Rows are points. The points of each table are mixes of a few directions, plus a little noise. Count the directions of each table, and those that both share. Where both have some left over, give the other angles between the two spaces (their principal angles), to ten degrees, smallest first.

First (7 x 3):
[[ 17 -28  39]
 [  7 -11  16]
 [-23  39 -55]
 [  9 -14  20]
 [ 17 -28  40]
 [-12  19 -27]
 [-14  23 -32]]
Second (7 x 3):
[[ 26 -42  60]
 [ -8  13 -19]
 [-10  16 -23]
 [ 18 -30  41]
 [-14  23 -34]
 [-15  24 -34]
 [  3  -5   7]]
Directions: first 1, second 1, shared 1

First (7 x 8):
[[ -7   5  11  11 -27  -6   9  11]
 [-29  -6   2 -17  -2   6  -3  12]
 [-19   2  -5  -6 -10 -11 -15  37]
 [ 23  -8  -3   4  23   6  14 -24]
 [  4   0  -8 -25  32  35   7   6]
 [  0 -13   8  18 -11 -16  23 -10]
 [ 30  21  -4  14  -7 -16 -35 -32]]
Second, 9 rows:
[[ 14 -36 -28 -14 -21 -22  -5  -7]
 [ -6   4   0  -8  -2 -19  28   4]
 [ 14 -16 -10  -4   3  -5  29  -3]
 [  1  16  25  30  26  60 -48 -12]
 [ -7  15   3  -2   0  -4  -2  12]
 [ -5  -1  -8 -11 -13 -24   6   9]
 [ -4   1  -3  -8  -6 -16  15   5]
 [-17  10  16   2  -5  -3   1 -16]
 [ 10   8   4  14  18  32 -25  10]]
Directions: first 5, second 4, shared 2; angles 50, 60

First:
[[  7   6   5  23  12   7  27  21   6   4  15]
 [-18  11  10 -23  -7  -4 -29 -11   4 -18  -6]
 [-15  25 -14  43   1  16 -15  11 -31   9  27]
 [  7  10   9  17   8  18  41  11  20   4   7]
 [ -1  -7  -5   2   3 -16 -22   7 -18   1   7]
 [ 13 -19  -2 -17  -5   0  18 -12  14   5 -19]
 [ -8   2  11 -16   8 -23 -25   8   0 -18   5]
 [  0   3   1  18  12  -8  -2  20 -10   1  19]
 [  3 -14  -3 -19  -7  -7  -5 -10   3   0 -13]
 [  0   0 -17  -6 -29  39  20 -43  10  18 -30]
 [  9 -22   5 -23   5 -25  -8   2   3  -6  -8]]
Second:
[[ 37 -29 -60 -15 -13   1  25  10  18  30  40]
 [-11   9  17   5   4  -1  -7  -3  -5  -9 -13]
 [-18  15  29   7   6  -1 -12  -6  -9 -14 -20]
 [ 23 -18 -37 -10  -8   1  15   7  12  18  25]
 [  6  -5 -11  -3  -1   0   5   2   3   5   7]
 [-11   9  18   4   3   1  -8  -3  -5 -10 -12]
 [-19  16  31   8   6   0 -12  -5  -9 -15 -21]
 [ -7   7  13   3   3   0  -5  -3  -3  -7  -8]]
Directions: first 4, second 1, shared 0; angles 50

First:
[[  2   7  14 -32  -6   7  20 -10  16 -17 -20  25  17 -13]
 [  6 -24 -27 -12  19 -22  30  16  -6  22 -12  -4  -5  17]
 [-25  -6 -45  33  -8  24  19  46 -44  -4   4  27  28 -15]
 [ 10  13  51 -13 -21  11 -22 -18  35   0  17 -15 -24 -11]
 [-11  22  12  16  -5  11 -26 -30  -2 -27   1   5  12  -5]
 [ 20  -9 -20 -14  -9  12  -4  27   4  11  -4 -10 -20   1]
 [ 25 -20  -7 -46   7 -13  34  20  18  17 -22   6  -6   4]
 [-14   6  11  33  24 -33 -15 -12 -27  -7  12   6  34   2]
 [-31   5  33  27  21 -30   1 -56  -2   3  17 -13   2  18]
 [ 17   4 -24   7 -23  35 -37  18   4   2   7 -27 -37   3]]
Second, 9 rows:
[[-14  23  14  20  -9  10 -11  11 -23 -33   4  41  54 -33]
 [ 14 -25 -16 -22  10 -11  12 -12  24  36  -5 -44 -58  36]
 [  5  -8  -5  -7   3  -3   4  -4   8  12  -1 -15 -19  12]
 [ -9  15   9  13  -6   7  -8   7 -15 -22   4  27  36 -22]
 [ 10 -16 -10 -14   6  -7   8  -8  16  23  -3 -28 -37  23]
 [ -1   1   1   1  -1   0  -1   1  -1  -1   0   1   2  -2]
 [-15  25  16  22 -10  12 -12  12 -25 -36   5  44  60 -37]
 [ 16 -26 -16 -22  10 -11  13 -12  25  36  -5 -44 -60  37]
 [ -5  10   6   8  -4   4  -5   4  -9 -14   2  17  23 -14]]
Directions: first 6, second 1, shared 1
